Rows are points. Each copy is the shape, with its points in the same order, stretched, turned, moved and blurred by noise. Say if it was mirrored as well.

Shape (5 x 2)
-0.3, 5.2
-1.1, -2.1
-7.1, -5.9
4.0, -0.7
-0.3, 3.9
Copy 1 (5 x 2)
-1.5, 3.5
1.2, -2.2
-0.5, -7.5
4.6, 2.1
-1.3, 2.4
Copy 1 is: only turned
Copy 2 (5 x 2)
-1.2, -7.1
-1.3, 2.0
-6.3, 9.2
3.9, 0.1
-0.2, -4.1
Copy 2 is: mirrored

Shape (6 x 2)
-3.4, 3.0
-0.9, -6.8
4.7, 0.7
-1.2, 4.2
-4.4, 1.5
2.9, -5.2
Copy 1 (6 x 2)
3.0, 3.5
4.4, -8.2
-3.5, -2.0
0.5, 4.4
3.8, 2.5
0.6, -7.5
Copy 1 is: mirrored
Copy 2 (6 x 2)
-2.7, -3.7
5.9, -4.1
0.9, 2.0
-3.1, -1.7
-1.6, -4.8
5.4, -0.8
Copy 2 is: only turned
Copy 3 (6 x 2)
4.4, 0.7
-4.4, -4.9
-0.6, 5.1
4.2, 2.7
4.0, -1.7
-6.3, 0.0
Copy 3 is: mirrored
Copy 4 (6 x 2)
2.6, 4.8
8.8, -1.6
-0.4, -4.3
-0.4, 3.5
4.0, 5.7
5.5, -4.4
Copy 4 is: mirrored

Shape (6 x 3)
5.9, -4.8, 1.9
-3.1, 0.2, 0.5
-2.1, 2.9, 1.7
-2.9, 3.6, -7.3
-3.5, 2.7, -1.1
0.2, -4.5, 2.7
Copy 1 (6 x 3)
7.6, 2.1, -3.0
-3.9, -2.4, -0.6
-4.6, 0.5, 1.3
-9.7, 0.8, -8.5
-6.8, -0.8, -1.8
3.6, -3.0, -0.5
Copy 1 is: only turned
Copy 2 (6 x 3)
0.0, 3.7, 10.3
-0.3, 1.1, -1.5
1.0, 4.4, -2.0
7.4, -2.0, -5.1
2.3, 1.0, -4.5
-3.0, 1.4, 5.6
Copy 2 is: only turned
Copy 3 (6 x 3)
6.0, -2.0, 6.7
-2.8, -1.5, -1.3
-1.2, 1.0, -4.0
-8.4, 4.7, 1.1
-3.8, 0.6, -2.8
2.8, -4.5, 2.3
Copy 3 is: mirrored

Shape (10 x 4)
-1.6, 2.4, 2.9, -2.7
-2.7, 3.0, -0.7, -5.5
2.9, -1.6, -0.1, 0.8
3.8, -2.0, -6.9, 6.8
-3.3, -1.0, 2.1, -5.7
-3.1, 1.9, 6.4, 0.6
-2.2, 1.0, 5.1, -5.5
3.2, -6.8, -5.0, 4.4
-0.4, 2.0, 5.3, -5.2
-1.1, -4.6, -4.7, 6.5
Copy 1 (10 x 4)
-2.1, -5.4, 3.3, -1.9
-3.8, -6.7, 0.2, 0.5
0.8, 0.7, 0.4, 0.0
-0.7, 6.1, -1.1, 7.8
-0.3, -8.0, 1.6, -0.4
-0.5, -3.4, 7.5, -2.5
-1.7, -8.0, 2.1, -4.3
3.6, 3.4, -0.9, 7.2
-1.8, -6.4, 2.6, -5.2
1.8, 3.3, 3.0, 9.0
Copy 1 is: only turned
Copy 2 (10 x 4)
-3.4, -1.5, 0.5, 2.3
-3.6, -0.4, -2.9, -0.4
1.7, 2.0, 1.1, 4.4
8.3, 7.0, 1.5, 0.6
-2.1, -4.1, -2.8, 3.1
-4.0, -4.0, 3.6, 0.0
-4.3, -4.0, -0.5, 3.0
9.3, 2.1, -0.4, 4.7
-7.1, -2.4, 0.8, 4.0
8.9, -0.3, 0.8, -0.4
Copy 2 is: mirrored

Shape (12 x 6)
0.0, -1.1, -4.2, -4.2, -0.6, -1.2
1.6, -0.1, 0.2, -1.6, 0.8, -0.5
-0.8, 2.5, -0.4, -10.0, 1.4, -1.2
-1.5, -2.8, 2.6, 0.9, 3.1, -1.3
-4.1, 1.7, -3.8, -0.6, -0.5, 5.9
-2.8, 1.1, 3.2, -0.9, 1.9, -0.5
0.9, -1.2, 18.4, -1.3, -1.9, -1.7
0.2, -1.9, -0.8, 0.2, -2.5, -2.1
-4.0, -1.9, -4.2, -4.0, -0.6, 2.4
-3.3, 0.1, -4.2, 0.4, -2.8, -2.9
1.9, -2.4, -4.2, 1.2, -2.1, 1.3
-1.2, 8.6, 4.5, -1.9, 3.8, -2.3
Copy 1 (12 x 6)
3.4, -0.9, -3.7, -1.3, 2.5, 5.0
2.9, 2.3, -4.1, -1.3, 0.7, -1.8
1.1, -1.4, -6.7, -4.9, 10.9, 0.9
1.3, -1.7, -1.3, -1.0, -1.4, -5.3
-3.5, 3.3, -1.7, -5.4, -1.9, 7.2
-1.5, 0.7, -0.8, -2.1, 2.4, -5.2
5.4, 3.6, 0.9, -7.6, 3.9, -20.2
4.1, -0.3, 0.7, 0.4, 0.1, -0.4
0.3, -2.4, -0.8, -5.3, -0.2, 5.1
1.9, -0.4, 2.5, 1.0, 2.6, 3.0
4.6, 0.9, -2.3, 0.8, -3.1, 3.9
-4.3, 5.1, -4.4, 0.9, 8.6, -5.5
Copy 1 is: mirrored
Copy 2 (12 x 6)
1.4, 0.8, 0.6, -9.5, -0.6, -1.7
0.7, 0.7, 1.3, -4.1, -1.4, 1.1
-0.8, 5.0, 8.5, -11.2, -2.2, 0.2
-1.9, -2.8, 2.2, -0.9, 2.0, 2.9
9.1, -4.3, 4.6, -5.3, 0.3, -1.5
-0.4, -1.1, 6.0, -1.1, 0.9, 1.4
-11.9, -2.0, 10.3, 8.3, -6.9, 3.8
-0.9, -1.5, -0.9, -3.5, -0.6, -2.8
3.9, -3.1, 3.8, -9.4, 0.6, -1.6
1.5, -1.5, 0.1, -4.7, 2.3, -5.9
4.0, -2.6, -3.8, -5.1, -1.1, -1.7
0.7, 6.0, 9.4, 0.4, 0.2, 1.1
Copy 2 is: mirrored
Copy 3 (12 x 6)
0.3, -3.6, -2.1, 1.2, -1.4, -3.9
0.3, -1.4, 1.0, -2.2, -1.0, -2.2
-5.5, -1.1, -4.1, -3.6, -3.5, -5.9
-1.8, -0.2, 5.2, 0.3, 0.2, 0.0
0.5, 1.5, -4.8, 3.0, 0.0, 3.3
-2.3, 2.0, 2.3, 0.1, -2.7, -0.3
-3.1, 2.4, 9.8, -12.3, -12.1, 3.2
3.6, -1.9, 2.1, 0.7, -2.9, -1.7
-2.1, -2.6, -3.6, 3.2, -1.0, 0.5
3.7, -1.0, 0.3, 6.2, -2.4, -3.1
4.3, -2.7, -0.2, 0.5, 0.4, -0.2
-2.0, 6.6, 0.7, -2.6, -2.4, -5.3
Copy 3 is: only turned
